Every row gives one point. Each copy is the shape, with its points in the same order, stretched, turned, moved and blurred by noise. Some copies are also mirrored. Which?
In the rows, 128 means zero.

Shape, 6 rows:
[[ 99  83]
 [ 77  88]
 [ 62 122]
 [152 139]
 [156 173]
 [154  67]]
Copy 1:
[[125  83]
 [104  85]
 [ 91 124]
 [178 139]
 [177 175]
 [178  69]]
Copy 1 is: only turned
Copy 2, 6 rows:
[[127  74]
 [102  78]
 [ 77  92]
 [149 146]
 [139 176]
 [182  83]]
Copy 2 is: only turned

Shape (8 x 4):
[[132 176 120 160]
 [ 67 140 160  82]
 [123 156 109 154]
 [ 94 161  91 143]
 [108  95 157 181]
 [116  99 191  66]
 [ 81 167 127 129]
 [166  48 153  87]]
Copy 1, 8 rows:
[[132 117  91 172]
 [160  41 102  82]
 [120 116  92 158]
 [111 103  63 142]
 [ 93  81 163 150]
 [181  65 168  63]
 [133  71  73 130]
 [139 134 208  60]]
Copy 1 is: mirrored
Copy 2 (8 x 4):
[[150 186 108 139]
 [ 81 144 169  74]
 [137 164 102 135]
 [125 184  77 120]
 [ 99 111 128 185]
 [106  82 204  89]
 [ 90 174 124 114]
 [140  37 161 111]]
Copy 2 is: only turned
Copy 3 (8 x 4):
[[167  94 155  95]
 [ 77 188 174  98]
 [142  99 134 100]
 [119 101 135  66]
 [101  94 130 172]
 [ 97 226 154 156]
 [102 124 171  81]
 [121 207  72 183]]
Copy 3 is: mirrored
Copy 4, 8 rows:
[[ 94 144 108 159]
 [135 187 193 100]
 [122 144 111 150]
 [142 168 103 141]
 [138 108 173 178]
 [120 135 222  70]
 [127 185 139 138]
 [139  68 196  60]]
Copy 4 is: mirrored

Shape:
[[111 143 103 137 136  96]
 [150 139 146 138 112 101]
 [125 134  94 144  76 134]
 [102 136  94 141  98 110]
 [144 133 151 123 121 102]
 [249 148 139 144 131 133]
 [134 136  87 113 140 102]
 [117 141 102 102 134 129]
 [132  54 128 137 144 112]
 [101 146 144 135 144 116]
 [173  71 127 139  61 105]]
Copy 1 (11 x 6):
[[100 134 123  99 121  98]
 [121 140 142 140  91 121]
 [ 86 107 120 118 123 152]
 [ 83 110 131  99 121 130]
 [144 136 147 133  96 123]
 [137 156  62 196  69 133]
 [115 123  99  85 105 102]
 [129 120 118  86 125 119]
 [154  69 149 152 103  81]
 [130 144 155 121 140 106]
 [117  66 145 160  58 145]]
Copy 1 is: only turned
Copy 2 (11 x 6):
[[100 104 104 140 121 100]
 [134 128 140 127 115  85]
 [128 130  97  80 113 103]
 [104 119  92 113 102 113]
 [129 130 151 126 127  99]
 [197 119 160  98 174  44]
 [109  75 120 125 138  98]
 [107 108 124 122 143 128]
 [152  79 161 107  75 135]
 [118 132 118 158 124 127]
 [154 114 154  52  80  86]]
Copy 2 is: only turned
Copy 3, 11 rows:
[[103 126 158 163 116 110]
 [166 133 161 151 118 116]
 [136  73 118 155 103 122]
 [111  92 146 157 101 126]
 [160 145 165 132 119 119]
 [212 155 100 166 151  46]
 [108 134 138 143 112  73]
 [107 135 119 122 111 105]
 [126 113 166 106 193  97]
 [115 151 158 145 129 153]
 [199  64 159 117 132  86]]
Copy 3 is: only turned
Copy 4:
[[ 92 114  81 160 159 153]
 [112 151 104 143 172 102]
 [ 96 137  52 120 113 116]
 [ 76 117  59 140 136 134]
 [113 148 117 137 168 109]
 [230 201  98 147 173 104]
 [119 112  78 135 166 163]
 [108 121 105 113 141 167]
 [141  55 121 135 150  87]
 [ 88 127 132 162 142 141]
 [129 113  65  97 155  41]]
Copy 4 is: only turned
